Each row of a before or after table is a point. The points were changed in one or more steps. Then noise was added and the rows were shuffled. The steps act on columns, c1 being the first. Name the steps. A step turns or swaps two columns, mirrors them in a line or flattens them onto one, adds a multiple of one to another, or multiplies or shifts one. Angles are multiples of 10 degrees, from the lower column toward the higher: turns from -170 to 170, lines from 10 to 170 but not 90. Use the fewest steps. Two steps may share a column if one is a turn and the other turns, adds or multiplies; they go together, in the order done. Otherwise the lowest column goes first.

Before (11 x 2):
[[-3.6 -5.2]
 [-1.6  3.5]
 [-7.6 -0.3]
 [-7.3  0.6]
 [ 3.6  2.7]
 [ 4.9 -4.6]
 [-7.6 -2.8]
 [ 1.8 -3.9]
 [-6.4  4.3]
 [-2.4 -4.6]
 [-1.1  2.1]]
After (11 x 2):
[[-1.6 -1.2]
 [ 5.3 -2.0]
 [ 3.9  5.7]
 [ 4.7 -7.4]
 [-3.1  2.4]
 [-3.2 -6.7]
 [ 5.8 -2.4]
 [ 0.6 -7.5]
 [ 3.0  2.3]
 [-3.2 -2.7]
 [ 1.7 -7.5]]
Steps: turn c1 and c2 by 100 degrees

Before:
[[  1.2   8.0  -3.4  -1.6  -8.5  -5.2]
 [ -4.1  -1.1  -6.5  -3.7  -6.1  -0.7]
 [ -0.9  -1.3   5.1   2.6  -1.2  -4.7]
 [  2.4   2.9   5.8   3.6   1.9  -3.0]
 [ -3.1   2.5  -2.3   5.3   2.5 -10.1]
 [ -6.6  -5.7  -0.1   1.2   6.0   1.3]
 [ -0.1  -6.1   2.5   2.4   2.6  -1.8]
 [  0.1  -4.4  -1.3  -3.3   0.8  -1.7]
 [  8.6   6.0   1.9   9.3  -1.7  -4.1]
 [  5.1  -0.7   2.7   5.9  -4.8   0.7]]
After (10 x 6):
[[ 0.1 -4.0 -2.2 -3.8  1.1 -0.3]
 [ 3.7  2.9 -9.4  5.1  2.8  0.2]
 [-0.6 -1.7 -3.5 -3.5 -5.9 -6.8]
 [ 2.3 -6.4 -0.3  2.3  2.1  1.5]
 [-0.9  7.9 -6.4 -1.7 -9.4  1.1]
 [-2.0  6.3 -1.7  9.1 -1.3  8.8]
 [ 3.6  2.8 -0.3  3.3  1.8  6.5]
 [-2.3 -0.7  2.6  5.2 -4.9  5.4]
 [ 4.0 -5.1  1.3  2.1  5.7 -5.3]
 [ 6.3 -1.9 -1.7  2.6 -0.3  3.5]]
Steps: turn c3 and c6 by -60 degrees; turn c1 and c6 by 130 degrees

Before:
[[  3.4  -1.2  -3.1  -8.4  -1.1  -4.6   8.8   2.9  -0.8]
 [  6.3   2.7  -1.9   0.0   4.3  -3.7  -6.8   3.5   2.4]
 [ -4.8   0.7  -2.9   3.6  -0.8  -1.6   6.9   3.5 -12.2]
 [  1.3   3.9   0.9   3.3  -2.6  -0.8  -5.2   2.7   3.3]
 [ -3.6   3.5  -4.7   3.2  -1.5   5.4  -1.5  -2.5   0.7]
 [  4.1   0.4   3.4  -8.3   1.1  -5.7  -0.9  -0.3   1.6]
 [  5.1   6.9  -0.2  -1.6   5.1  -1.7   3.9   2.1   1.6]
 [  5.3   3.4  -0.1   3.4  -1.4  -4.6   7.1 -11.5   2.8]
 [  2.0  -0.9   1.2   4.2   0.8   5.6  -0.4   3.1  -3.9]]
After, 9 rows:
[[  5.9  -6.8  -1.7   3.2   2.5   3.1   3.1   3.7   3.2]
 [ -5.0   7.3  -3.2   0.5  -4.0   2.5   1.7   2.2 -12.1]
 [ -3.8  -1.2  -4.3   1.1  -3.9  -5.1   4.3  -3.0   1.0]
 [  2.2  -1.0   1.4   3.0  -2.6  -5.7  -1.4   3.8  -3.9]
 [  4.9   7.6   0.5   1.7  -2.6   4.6   3.9 -11.8   2.4]
 [  5.8   4.1   0.0   3.4   5.0   2.5   7.2   2.8   1.5]
 [  3.6  -0.6   2.9  -4.5   7.3   5.8   0.8   0.1   1.1]
 [  2.9   8.3  -3.5  -7.4   5.4   4.3  -1.2   3.4  -1.5]
 [  1.3  -6.0   1.6   0.3  -4.7   1.0   3.7   2.9   2.9]]
Steps: swap c2 and c7; turn c4 and c5 by -50 degrees; multiply c6 by -1
